Each row is a point. The points of each table are mixes of a few directions, plus a little noise. Count the directions of each table, and those that both share. Where both have some left over, give the other angles between the two spaces (their principal angles), to ten degrees, smallest first.

First, 5 rows:
[26 -35]
[-17 21]
[41 -57]
[-31 43]
[-19 26]
Second:
[-8 -5]
[42 21]
[28 15]
[46 22]
[-61 -30]
[-46 -23]
Directions: first 1, second 1, shared 0; angles 80

First (5 x 3):
[-4 -95 24]
[-27 32 5]
[-14 -2 7]
[13 37 -15]
[31 27 -23]
Second, 4 rows:
[54 11 -30]
[18 4 -10]
[6 1 -3]
[-78 -16 43]
Directions: first 2, second 1, shared 1

First (9 x 6):
[-21 -2 20 5 -8 12]
[32 3 -31 -9 13 -19]
[89 11 -86 -24 36 -51]
[3 0 -3 -1 2 -2]
[19 2 -18 -5 7 -10]
[-8 0 7 2 -3 4]
[-17 -2 17 5 -7 10]
[-95 -11 93 26 -38 55]
[-2 0 2 1 -1 1]
Second (8 x 6):
[7 81 -34 -31 -5 -17]
[-43 -28 50 20 -15 28]
[64 -34 -48 -3 30 -30]
[-6 2 5 1 -3 3]
[9 5 -11 -4 4 -6]
[-30 43 14 -8 -17 10]
[-49 -13 51 16 -19 30]
[49 -55 -27 9 26 -19]
Directions: first 1, second 2, shared 1

First, 8 rows:
[-18 10 13 -16 -19 5 10 35]
[79 42 31 -19 -78 -55 6 -9]
[-24 -37 -42 26 -59 30 -69 -7]
[-20 -21 -26 13 -17 25 -34 0]
[-9 12 49 -5 50 -41 60 -6]
[24 -9 -5 19 61 -16 11 -54]
[17 20 1 -18 46 9 28 10]
[-50 -17 -21 0 15 43 -11 31]
Second (9 x 8):
[85 -14 12 33 15 2 42 -25]
[78 -40 -33 31 -11 17 16 7]
[-24 1 26 37 9 -29 18 17]
[-59 10 8 -58 -21 23 -8 26]
[-49 53 17 -11 12 13 -35 -16]
[-60 25 8 -14 12 -27 -28 -13]
[95 -49 -8 0 1 -7 52 -20]
[11 -3 -9 10 -13 31 -2 21]
[-78 17 -21 -27 -2 -21 -55 0]
Directions: first 4, second 5, shared 2; angles 50, 80

First, 10 rows:
[38 30 16 -24 -9 -5 -33 -25 19 -23 -48]
[9 11 -3 30 29 -31 4 28 -19 -1 -3]
[-46 0 8 -2 -50 3 4 -49 9 3 24]
[-7 6 16 -1 -12 -14 17 44 34 25 -24]
[6 -23 -30 1 -22 32 13 -7 -42 0 23]
[-4 -17 6 -22 5 1 18 -11 14 37 -16]
[-54 -15 -3 29 16 -19 16 -26 -19 11 54]
[-20 2 18 14 41 -38 11 19 21 23 0]
[39 -7 -20 -3 23 37 -15 46 -14 -33 4]
[39 12 -7 -23 -20 35 -36 -19 -3 -44 -16]
Second, 10 rows:
[4 31 -15 -14 15 -3 -14 -2 18 38 -6]
[2 -71 7 30 -34 4 -22 38 -46 -40 -14]
[-3 19 4 -8 5 1 12 -14 15 4 5]
[5 33 -19 -10 23 -7 -14 5 12 37 -2]
[5 8 -14 -4 7 -4 -27 13 2 26 -13]
[-21 -23 54 5 -22 12 95 -58 5 -89 37]
[8 -8 -16 6 -1 -3 -34 25 -10 19 -14]
[6 17 -16 8 28 -4 3 6 -9 13 12]
[2 -23 -1 -3 -30 1 -40 20 -3 11 -30]
[-8 18 17 -6 8 3 42 -33 16 -17 19]
Directions: first 6, second 3, shared 1; angles 60, 60

First (11 x 12):
[3 19 -10 -34 -32 21 -4 10 10 28 -8 -10]
[5 26 -14 -47 -44 30 -6 14 15 39 -11 -14]
[-5 -27 14 47 44 -29 6 -14 -15 -39 11 14]
[0 -2 1 4 4 -3 1 -1 -1 -3 1 1]
[3 14 -8 -26 -24 16 -3 7 8 21 -6 -8]
[-1 -4 2 7 6 -4 1 -2 -2 -6 2 2]
[-10 -53 28 95 89 -59 12 -27 -30 -79 22 27]
[2 9 -4 -15 -14 10 -2 4 5 13 -3 -5]
[0 -2 1 4 4 -3 0 -1 -1 -3 1 1]
[6 31 -17 -55 -52 34 -7 16 17 46 -13 -16]
[-2 -11 6 19 18 -12 2 -5 -6 -16 4 6]
Second (11 x 12):
[3 7 -9 -20 -27 10 -1 11 2 18 -16 -4]
[0 19 4 -17 11 17 -4 -8 19 9 28 -6]
[-4 -51 5 63 17 -51 12 2 -42 -44 -36 21]
[1 18 -2 -21 -5 17 -4 1 14 14 13 -6]
[-1 36 11 -26 32 32 -10 -20 40 12 64 -9]
[0 15 -2 -20 -6 15 -4 -1 13 14 11 -6]
[-1 21 6 -15 18 18 -6 -10 21 8 35 -5]
[4 15 -12 -32 -38 17 -4 13 5 28 -18 -9]
[4 13 -10 -28 -26 16 -4 8 7 22 -9 -8]
[-3 -59 2 68 10 -56 14 7 -51 -46 -49 21]
[-2 -37 5 46 16 -36 9 0 -29 -34 -23 16]
Directions: first 1, second 2, shared 1
